Each row is a point. Each copy is the shape, with its points in the same order, stretched, turned, moved and blurred by noise. Say if it was mirrored as well.

Shape (8 x 3):
[[ 10  28   2]
 [-21  11   1]
 [-31  -1  37]
 [ 33  -8   8]
 [-18  27   4]
 [ -8  15  55]
 [  8  10 -37]
 [  8  -6 -23]]
Copy 1 (8 x 3):
[[ 29 -14  26]
 [ 28   3 -15]
 [ -5 -26 -29]
 [-15   1  41]
 [ 38 -13  -4]
 [-14 -60   1]
 [ 41  42  19]
 [ 17  39  14]]
Copy 1 is: mirrored
Copy 2 (8 x 3):
[[ 28  16   9]
 [  9  20 -19]
 [ 28 -11 -32]
 [-16 -14  13]
 [ 37  30 -12]
 [ 50 -17 -11]
 [-25  36   4]
 [-30  13  -2]]
Copy 2 is: mirrored
Copy 3 (8 x 3):
[[-26 -15 -36]
 [-14   1   0]
 [-22 -28  28]
 [ 14 -30 -23]
 [-32  -3 -14]
 [-43 -57   5]
 [ 13  24 -35]
 [ 25  11 -19]]
Copy 3 is: mirrored

Shape (10 x 4):
[[ 15  14 -19  17]
 [ -9 -34   6   1]
 [ 36  21 -12 -11]
 [ 26 -33  16  35]
 [ -5 -17 -18   7]
 [  5  19 -35  -2]
 [-19  -4 -13   6]
 [ 10  33  -2  -2]
 [ -8 -23  12 -15]
 [ 26  24  31 -22]]
Copy 1 (10 x 4):
[[-21  16 -21 -16]
 [-11 -30   9  22]
 [ -3  19 -29   6]
 [-46  -5   4  48]
 [-14 -17 -13  -4]
 [ -3   6 -31 -34]
 [ -2 -10   1 -20]
 [  3  29  -2 -18]
 [  6 -25  17  23]
 [ 18  25  18  29]]
Copy 1 is: only turned
Copy 2 (10 x 4):
[[-37  19  25  -7]
 [ -2  -4 -38 -18]
 [  0  45  17   3]
 [-31  22 -55 -60]
 [-27   4  -6   2]
 [-27  16  42  27]
 [-16  -9  14  -1]
 [  1  19  41 -11]
 [ 19   0 -29 -11]
 [ 45  34  -2 -29]]
Copy 2 is: mirrored

Shape (11 x 8):
[[ 18   4  -2   2 -13   9  -4   0]
 [-15  17  -5   0  -6   4   6  -7]
 [-52 -22  -7 -10 -12  -2  -2 -10]
 [-21 -15  -4  25   7 -14   2 -10]
 [ -8  17  -5  -7   2   6  -7  -5]
 [  0   9  17   2 -15  -6  -2   0]
 [  9  12  -9  -7  12 -16   4   1]
 [  7  -5   8  -3   6 -11   8 -14]
 [ -6   3  -7  -5 -16 -12 -13 -12]
 [  7 -11  -5  -9 -14   4  -8  42]
 [ 11  14   6  -9  43  -9  -8   2]]
Copy 1 (11 x 8):
[[ -7  18  11  -4   6   0  -5  10]
 [  0 -16   7   8 -17 -10  -3  14]
 [-33 -37 -13  -9 -21 -20   8 -14]
 [ -9 -31  -4  -4  19  14  12   6]
 [  1  -4   0  15 -15  -7   6   6]
 [-15  -6  -4   0  -3   8  -6  24]
 [ 21   1   4  26  11   2  -8   0]
 [ 11   4  -6  -3   4  17  -5  -2]
 [-14 -10   8  13  -9   5   1  -3]
 [-32  12  -3   8  33 -33 -13   9]
 [ 33  11 -25  31  15  14  16  -2]]
Copy 1 is: mirrored
Copy 2 (11 x 8):
[[  0  10   7 -14  -8   9  -3  14]
 [ 16   7  -3 -17   0  14   7  -8]
 [ 19   2  -8 -17  15 -11 -20 -31]
 [ -1  12  -4  -7  -2 -18  11 -15]
 [ 17  -2   3 -19  -3  16   3  -7]
 [ 11  15  13  -4   5   2   7   7]
 [  5  -7  -5  -3   3   6   9   6]
 [-14   6  11  -1  11   2   6   1]
 [ 14   0   2 -20  10  -5   0   8]
 [ 26   3  -9   7 -13  -8 -24  11]
 [  1 -20  14   2  -3  17  16  -9]]
Copy 2 is: only turned
Copy 3 (11 x 8):
[[ -2 -10 -11  -4 -10   5 -18   4]
 [-19  -3 -15  10  -8   4  14 -18]
 [ -6 -25 -15  23  45 -15  60   6]
 [ 15  16 -18  11  21  -8  18  -8]
 [-23  -6  -1  18  -4   8   3  -9]
 [ -9  -2  -9  -1   1 -17  -9 -16]
 [ -4  -6  21   4 -16   7  -7 -17]
 [ -1   0  10 -13  14   7  -3 -14]
 [  8 -25  -9  20  12  -3  -1 -14]
 [ -2 -23   9   2 -20 -34   5  35]
 [-30  20  47  12  -2  14 -14  -9]]
Copy 3 is: mirrored
Copy 4 (11 x 8):
[[  2  19  -7   8   0   3  -8  10]
 [ -2  -4 -10 -10   0  -2   1 -17]
 [ 38 -23  11 -17  17  -2   5 -41]
 [ 25 -13   1 -11  -9  19   2   2]
 [ -9   0  -9   3  -8  -1  -1 -20]
 [  2  22   5 -16   6  -1  20  -4]
 [ -7  -2 -20  12  -3 -10  11  12]
 [  3  -5  10   4   8 -13  10  16]
 [ 19  11  -9  -8  -7 -11  13 -11]
 [ 19  20 -21  18  22  18   0  11]
 [-33  -9  -1  30 -15   5  10   3]]
Copy 4 is: mirrored

Shape (13 x 9):
[[-17 -30  34 -11   9   8 -10 -41  21]
 [ 23  19 -29  27 -11  28   0  15 -20]
 [-11  26  -5  24   5  20  24 -16   7]
 [-26  13  -5  13 -13   1 -10  -9  26]
 [-31 -36 -38  -5   3  -4  -2  10 -16]
 [ -9 -32  27  11  25 -31   5   3 -27]
 [ 29   5 -17  18 -11  -5 -26 -10  38]
 [-21 -36  13 -16  39  -2 -32  21  22]
 [-14  13  28  18  45  -4  21 -14 -12]
 [  3  25  30  -2  -8 -12 -33  -8 -33]
 [ 20   7  23  -9 -15 -19  -3  -3 -19]
 [  7  -9   0  17   3  30 -30 -28 -30]
 [ 14  -6 -37  -4   3 -17   8 -14   9]]
Copy 1 (13 x 9):
[[-12 -10  38   4 -26  -3 -16  41 -26]
 [  4  41 -17 -28   9   1   6 -41  31]
 [ -7  13 -21 -26 -18 -16 -11 -16  -3]
 [-24   5  18 -24  -7  -4  -4 -21 -33]
 [ 31  12  34  10 -25  -4 -11 -37  -2]
 [  5  28  -1  36 -31  14 -12   7  -6]
 [-19  45  19 -19  27  -8   0   2 -30]
 [ 36   3  46   2 -11  42 -18   2 -30]
 [  3   8 -30   5 -25  11 -32   9  -2]
 [-44  -8  -1  12  16  28  -3   2  16]
 [-26   9  -9  21   2  -1  15  12   9]
 [-14  17  23  -9   2  15 -23   2  30]
 [ 12  28   5  13   6 -29  -8  -1 -12]]
Copy 1 is: only turned
Copy 2 (13 x 9):
[[-34   2 -42   9 -27  33   4 -49  -7]
 [  2  -5   4  -5 -30 -20 -19  45  22]
 [-18   3  14 -26 -55  -3  -4  17  -2]
 [-38 -10   6 -14 -19  -6  20   3 -21]
 [ 28 -19  -9  -6  15 -29  -7 -50 -26]
 [ 39 -24   3  36 -27  50 -10 -44 -26]
 [-36   0 -40   3   8   2   0  48 -13]
 [-11 -47 -28  -5  27  36 -14 -33 -17]
 [ 21 -21  12 -13 -60  44   6   1 -10]
 [ -9 -14  33  32 -30  33  48  11  14]
 [  3  16  15  39 -12  41  21   5   7]
 [ -2 -24 -29  13 -52  -6  -3   1  17]
 [ 13  21 -25  -1  18  -9   4   8 -21]]
Copy 2 is: mirrored
Copy 3 (13 x 9):
[[-28  12   8   6  11 -46  -3 -38  38]
 [ 40 -32  22  19 -46 -18 -13  36 -21]
 [ 17  25  -5  23 -26 -12  -6  32  14]
 [  9  10   9  16 -13   9  -8  -3  32]
 [-12 -55  12  16 -20   5   1  23 -15]
 [-23   5 -14  21   8 -19  20 -15 -29]
 [ 28 -18   8  30 -20 -19 -12 -39  28]
 [-11 -31   5 -12  37 -23 -55 -23   0]
 [ -3  47 -33   7  -2 -19 -17  11  -4]
 [ 11  24   3 -32 -27  -2   2 -15  -3]
 [ 14   6  -7  -6 -13 -18  34 -25  -1]
 [ -4 -23  37   2 -46 -41 -21   0  -4]
 [ 13 -33 -20  29 -29  -7  12  -7  12]]
Copy 3 is: mirrored

Shape (15 x 12):
[[ -4  10   6  34  -9 -19 -10  15  14 -27  -8   0]
 [ 23  22 -19  -8 -11  19  28   4 -13 -25  14 -14]
 [ 28  22 -23  12  26  -6  15  32  43 -10  12  29]
 [ 18 -14 -12 -23  -1  -4   1   5 -17 -22   2 -19]
 [ 14   3   8  -4  -8   0  17   1   4 -38 -23   7]
 [ 15 -14 -22  11  -8  -3 -31   1   4  13 -16  14]
 [ 14  34  36 -20  -1 -21   9  19 -39  -5 -31 -14]
 [  0 -20  -1  -5 -21  11  15  20   3   6   1 -14]
 [-22 -13  23  22   0 -23  27 -10  21  20   1 -21]
 [  6 -14 -17  -3 -18  -9  -8  12  20   6 -17  -8]
 [ 43 -15   8  36  -9  -8  -3  20 -16 -32 -12  18]
 [ 23   7 -15   8   4  35 -41  -3  17 -22  12  14]
 [ 12  -1  23   1   4  -9  26  51  -7  17 -11 -27]
 [ 37   0   8  -8 -20   3   8   0  14 -11   1 -23]
 [ 13   8  21  -3 -16  -2  -7  19  -5  -2  22   6]]
Copy 1 (15 x 12):
[[ 23  -3  16   6 -17  22   4 -11 -32 -21  34  -5]
 [ 38   1  29  -1  11 -22 -19  -4 -39  37 -12 -14]
 [ 45   9  46  54 -26  -3 -28  19 -15  -8  -8  42]
 [ 10  -7  -5 -27   2  10 -23  31 -40  23 -12 -13]
 [ 12  -8  39  -2  -8  27  -4   6  -5  30  24 -13]
 [-17  10  14 -17 -17  29  19   5 -11   2 -25  23]
 [ 11  40 -40  13  -5  17  22  37 -17  27  40  -6]
 [-25  -6   4  -2  26  13  -8  -8 -25   6 -14  -9]
 [-18  -9   0   3   8 -17 -12   6   2 -12  40  19]
 [-18  -6  14 -17  27  23   2   9 -29   1  -8  17]
 [  1  -6  11  33 -60  35  -6 -13 -41  24 -10   3]
 [ 26  -8  47  -3 -17  15  14   0  -4  -1 -46  -7]
 [-23  17 -23  26  10   2 -11  19 -49   6   7   3]
 [ 15 -27  21  10  26  -6   4  16 -27  34 -10  -8]
 [ 16   3 -22  29   0  11   6  -6 -10   5  -9  -4]]
Copy 1 is: only turned
Copy 2 (15 x 12):
[[ -5   7  -4 -20  17   6   2  40  16   2   6  21]
 [ 33   6  -9  29  -5  18  -2 -13   1  -1  16  46]
 [ 11  15  39   9  21  15 -14   1  30   0   9  -3]
 [ 23  13 -30   1  -3   1 -16 -14  -2 -10  -1  27]
 [  7  -5 -27   0  21   5 -10  11  15 -20  13  21]
 [  3  19 -17 -13   3 -34 -17  -3   7  12  20   3]
 [ -7 -11  -7 -13  -7 -11  25  26  15 -51  -3  49]
 [ -8  21 -28   0  -4   6  -9 -21  -5  14  -3  29]
 [-28  21  -5 -32  21  23  17   2 -26  -8  -6   7]
 [  1  23 -18 -22   8 -14 -32 -17   3  16  11  19]
 [  5  28 -27  -3  31  -8  23  19  40 -15   6   9]
 [ 17  10  -5  29  13 -22 -21  24   2  17   6   3]
 [-20  17   5 -14  10   7  24 -19  15 -16 -23  44]
 [  7  30 -14  12  23   3 -16 -13  -9 -10   6  43]
 [-10  17  -5  19 -16   0  -4  22  11 -13   1  22]]
Copy 2 is: only turned

Shape (17 x 12):
[[ 12  -3 -11 -12 -14 -16  19  22 -19  -1   1  -4]
 [-17  16  14  21   8  15   4  -5   1 -15 -12   6]
 [ -3   0 -18  -2  14 -11  -1  20  12  18   6 -16]
 [-13 -11 -18   5   5  -4  -7  20  16 -20  13 -24]
 [ 14 -17  -2  -2  14  -5   5  21  22   8   9 -24]
 [ 13 -30  -9  -7  -9 -14   5  23   2  -5 -31   8]
 [  2 -26 -27  -2  21  -9  -8  15  10   5  14 -19]
 [-11  -9 -14 -18  19  -5  -9   9   9   0  -4 -19]
 [ 21  -2 -22   0 -13 -27  11   8   1  -6 -19 -13]
 [-18   8  29  22  -3  -2 -26 -11  -1 -10  -2  11]
 [-12   1  -3  12 -11  18 -17  -6  15  -1  -1   7]
 [  4   0   0  11  -8   7   8  14 -27  14  -9 -26]
 [ -4  10  20  30   9  19 -18 -23 -15  -7  -9   4]
 [-17  -6   7  16 -14  -9  12 -11  -6   1 -12  -8]
 [ -6 -10  -1  -5   5   7  -4 -11  13 -11   9  -7]
 [-10  -7  -8  -1   9  -1  -3   0  17  -9  18  -8]
 [ 12  -6   0 -12 -10  -7  -4  14   2   0 -17 -21]]
Copy 1 (17 x 12):
[[  4 -30 -28  15   6  10 -16   4   1 -13 -15   7]
 [  2 -17  37   5   8  15  22 -18 -17  -4  28  -3]
 [ -1  -5   3 -26  10 -18 -28   9 -25 -16 -30   9]
 [-11 -10  18 -31   0  19   6   1 -11 -20 -49   1]
 [  1  -2  -5 -36  22   1 -23  -6 -18   5 -35  12]
 [ 15 -52 -22  -3  20  -8  -2   1 -11   5 -12 -12]
 [  9   0  10 -33   7  -5 -18  18  -7  -5 -60   2]
 [ -3 -11  15 -39   4 -10 -19  24  -4 -12 -20  -6]
 [ 14 -33 -26  -1 -10  -5   3  -2 -12 -18 -12  28]
 [ 16   7  26  11  -8   4  25   4 -38   0  27 -29]
 [  3   9  18 -12  14  -8  29  -9 -15 -18   5 -11]
 [ 22 -26  -7   4  24  19  -3   6 -23 -19  -6  17]
 [ 28   7  39  15   4  13  37   3 -22   7  32  -3]
 [ 33 -19   4  -4  -7  17   7 -13 -26 -29  16  -8]
 [  5  11  18 -26   0  11   8  -2   5  -6  -6  -7]
 [ -3  10  17 -26  -3   3  -3  -3  -1  -9 -21  -4]
 [  4 -20 -19 -19  13   0  -1   9 -14  -9  -5  11]]
Copy 1 is: mirrored
Copy 2 (17 x 12):
[[  4 -16  13  -9   9  15  -3 -19   2 -30 -17  29]
 [  5 -11  -6   0  -3   8  -5  -7  -9 -13  16 -30]
 [ -6   5  15 -10  -1  -9   8 -12 -20  -7 -10  16]
 [  1   6  -4 -17 -16  10 -10   9 -40   1  -3   4]
 [-12  -1   8   2 -10  13  16   3 -26  -6 -20  16]
 [-14 -11  20   5 -13  22 -13 -34   7 -27 -36   8]
 [-11   5   5  -9 -23  -7   8   2 -22  -8 -12  19]
 [-14  14 -12  -8 -11  -6   3  -8 -11 -11 -14   4]
 [  2   3  22   3   6  19 -13 -29  -4 -38  -9  29]
 [  7  -6 -13   8   2  -7 -23   3  -5  22   9 -25]
 [-11   1   8  -7   1  -3 -26  10  -9   1   8 -20]
 [-20 -15   3  -4   3  18  14 -18  19  -5   0  26]
 [ -3 -14 -14  13  -5  -6  -9   3   7   2  26 -19]
 [  3   6   3   1  -1  22  -4  -8  22   0   1  -9]
 [ -3   7 -11  -2  -8   6 -10  20 -10 -12  -2 -12]
 [  5   8  -4  -8  -8  -2  -6  16 -24  -7  -2  -8]
 [-18   2  -3   1   6  20  -7 -14   1 -14 -17  20]]
Copy 2 is: only turned
